Rows are points. Each copy is the shape, with its points in the same order, turned, moved and blurred by noise. Some copies are also mirrored. Which?
In the rows, 128 means zero.

Shape (6 x 3)
[[154 136 173]
 [160 119 104]
 [ 63 106 121]
 [133 132 117]
 [242  98 124]
 [ 79 101 167]]
Copy 1 (6 x 3)
[[109 144 163]
 [167 136 123]
 [107  76  81]
 [143 130 113]
 [213 156 203]
 [ 82  78 110]]
Copy 1 is: only turned
Copy 2 (6 x 3)
[[130 101 193]
 [161 108 122]
 [132 205 135]
 [125 123 125]
 [213  31 139]
 [130 179 178]]
Copy 2 is: mirrored

Shape (10 x 4)
[[114  57 127 118]
 [ 50 108 143 175]
 [146  85 105  93]
 [207 118 244 113]
 [143 154 211 196]
 [113 138 166 115]
 [100 144 141 159]
 [ 93 142 161 118]
 [157 137 169 105]
 [ 55 124  98 112]]
Copy 1 (10 x 4)
[[138  78  86 128]
 [ 68  79 109 186]
 [148 124  91  94]
 [235 102 210 166]
 [149 130 176 234]
 [113 111 166 148]
 [105 128 132 176]
 [ 95 109 160 151]
 [161 131 161 129]
 [ 59 114 111 107]]
Copy 1 is: only turned
Copy 2 (10 x 4)
[[122  83 117  57]
 [ 64  65 155 131]
 [145 128  91  67]
 [231 154 206 111]
 [172  91 190 182]
 [129 144 153 122]
 [108 105 133 154]
 [104 140 156 133]
 [169 149 147 123]
 [ 52 118 105 111]]
Copy 2 is: only turned
Copy 3 (10 x 4)
[[123  65 119 100]
 [ 55 133 100 108]
 [156  66 135 114]
 [186 135 240  25]
 [125 192 148  30]
 [134 160 165 107]
 [101 149 118  98]
 [113 143 150 118]
 [162 138 174  93]
 [107 125 101 159]]
Copy 3 is: mirrored

Shape (10 x 4)
[[136  90 112 211]
 [147  32 132  81]
 [162 159 128  96]
 [ 14 103 102 114]
 [ 80 121 107 152]
 [145 123 110 166]
 [119 164 134  79]
 [127 150 169  67]
 [162 125 136 134]
 [174 164  76 153]]
Copy 1 (10 x 4)
[[179 170  94 204]
 [181  56  85 135]
 [158 134 167 125]
 [ 62 147  52  99]
 [111 178  93 135]
 [167 168 127 155]
 [110 124 162  99]
 [107  98 172 107]
 [169 127 146 147]
 [193 190 153 132]]
Copy 1 is: only turned
Copy 2 (10 x 4)
[[ 70 189 149 176]
 [158 231 113  83]
 [173 112 117 123]
 [ 36 147  88  50]
 [ 64 148  98 117]
 [ 96 145 119 163]
 [142  90 113  89]
 [173 115 145  70]
 [143 137 130 131]
 [127 111  85 181]]
Copy 2 is: mirrored
Copy 3 (10 x 4)
[[ 87  35 146 156]
 [115 100 179  30]
 [163 145 164 152]
 [ 78 124  30  80]
 [ 87  90  93 131]
 [111  78 141 155]
 [144 180 125 133]
 [122 195 152 121]
 [122 111 163 139]
 [172  78 144 184]]
Copy 3 is: only turned
Copy 4 (10 x 4)
[[ 92  65 102 161]
 [126 108 235 192]
 [194 150 142 133]
 [ 94 213 119 234]
 [103 158 116 185]
 [135 103  98 155]
 [164 196 144 143]
 [161 202 169 125]
 [152 114 137 140]
 [204 107  94 153]]
Copy 4 is: mirrored

Shape (12 x 6)
[[141 122 155 112 140  66]
 [134 135  85 206 150 155]
 [214 119 120 208  80 153]
 [160 116  45 174  45 122]
 [ 89 176 195 130 173 113]
 [115 182 137 119 189 126]
 [172  96 152 148 116 137]
 [105 175 180 118 165 102]
 [122 170 175 101 168 170]
 [107 108 107 181 101 153]
 [141 160 171 133 132 132]
 [192  90 131 153 127 161]]
Copy 1 (12 x 6)
[[163 144  94 155 160 102]
 [ 48 155 144 138 102  52]
 [117  89 174 131  68  32]
 [ 83  71  87 113  62  47]
 [133 214 132 186 149 159]
 [109 219 121 125 145 135]
 [123 102 151 133 132  85]
 [136 210 120 166 134 149]
 [118 184 167 118 145 169]
 [ 54 117 134 166  91  92]
 [131 169 151 143 118 139]
 [106  96 173 110 131  86]]
Copy 1 is: mirrored
Copy 2 (12 x 6)
[[176 111 138 120 150  71]
 [ 90 142  94 159  87 150]
 [162 158 114 140   7 130]
 [159 164 178 210  54 152]
 [104 146 117  62 176  75]
 [125 147  94  95 183 126]
 [160 111 135 101  72 117]
 [127 148 120  75 177  80]
 [130 146 119  42 159 143]
 [ 95 134 161 144  81 137]
 [146 154 126  78 124 104]
 [165 105 117 110  57 147]]
Copy 2 is: mirrored
Copy 3 (12 x 6)
[[185 104 185 127 161 116]
 [123 137  88 201 116 111]
 [186  84  71 188  66  56]
 [204  60  73 192  73 164]
 [133 187 204 103 126 112]
 [142 183 138 116 164 135]
 [152  92 124 128 117  84]
 [149 173 190 106 135 114]
 [120 178 132  65 118  98]
 [130  87 128 178  88 141]
 [159 146 142 117 116 101]
 [147  76  86 135 114  58]]
Copy 3 is: mirrored

Shape (14 x 8)
[[124 135 166 117 141 107 185 167]
 [108 142 149 126  72 164 177 134]
 [136 150 171  88 125 102  95 108]
 [ 39 133  68 103 175 181 122 100]
 [ 85 106 120 156  80 131  92 114]
 [ 93 135 163 175 132 104 164 121]
 [122 120 158 145 141 160 104 137]
 [124 117 108 144  76  98 102 106]
 [ 99 203 117 140 107 159 101 161]
 [133 172 159 141 178 106  99  77]
 [131 171 122 161  69 159 151 104]
 [136 100 102 182  88  81 193 130]
 [ 55 175 110  96  69 168 134  68]
 [ 54 125 140 118 118 140 205 103]]
Copy 1 (14 x 8)
[[116 107 168 165 128 151 129 172]
 [120 129 127 165  61 120 165 141]
 [154 130 177 128 122 118  86  89]
 [ 26 102  81  92  96  99  93  87]
 [160 111  79 114 100  77 126 116]
 [130 103 118 191 127 100 105 159]
 [139 139  96 135 114 148  98 116]
 [167 100 114 125 128  73 146 100]
 [101 197 116 121 119  89 134 127]
 [122 135 142 176 155 110  57  75]
 [129 148 102 182  97  87 175 101]
 [146  62 108 182 153  95 188 152]
 [ 83 130 126 139  39  50 137  81]
 [ 80  71 130 171  63 101 125 147]]
Copy 1 is: only turned
Copy 2 (14 x 8)
[[130 157 109 137 158  88 182 143]
 [ 96 100  84 143 155 128 153 191]
 [129 132 149 123  61 110 169 158]
 [ 93 163  74  57 116 205 104 114]
 [ 79 121 132 155 103 144  81 158]
 [ 78 145 130 169 148 126 166 121]
 [102 116 163 103 135 127 130 142]
 [119 112 125 179  83 134  95 148]
 [136 146 150 127 140 194 136 198]
 [119 132 174 125  77 161 188 101]
 [114  77 111 169 139 176 146 175]
 [124 114  87 219 158 108 122 109]
 [ 75 115  62 123  82 202 140 195]
 [ 60 143  48 131 143 137 167 138]]
Copy 2 is: only turned
Copy 3 (14 x 8)
[[123 130 191  86 111  95 123  61]
 [ 94 136 187 108  80 151 172 101]
 [107 115 149 138 131 183  75  83]
 [ 33 124 107  91 166 105 146 171]
 [100 159 158 181 129 150 146 152]
 [114 182 160 130 133 114 152  64]
 [138 129 153 117 157 153 144 116]
 [118 151 140 188  95 141 112 129]
 [109 183 161  75 113 174 111 154]
 [115 158  93 121 160 165  90  67]
 [103 166 137 120  64 174 163 111]
 [135 165 148 166  58  67 158  88]
 [  7 146 144 126  98 179 143 141]
 [ 40 135 168 115 117 100 174  76]]
Copy 3 is: only turned
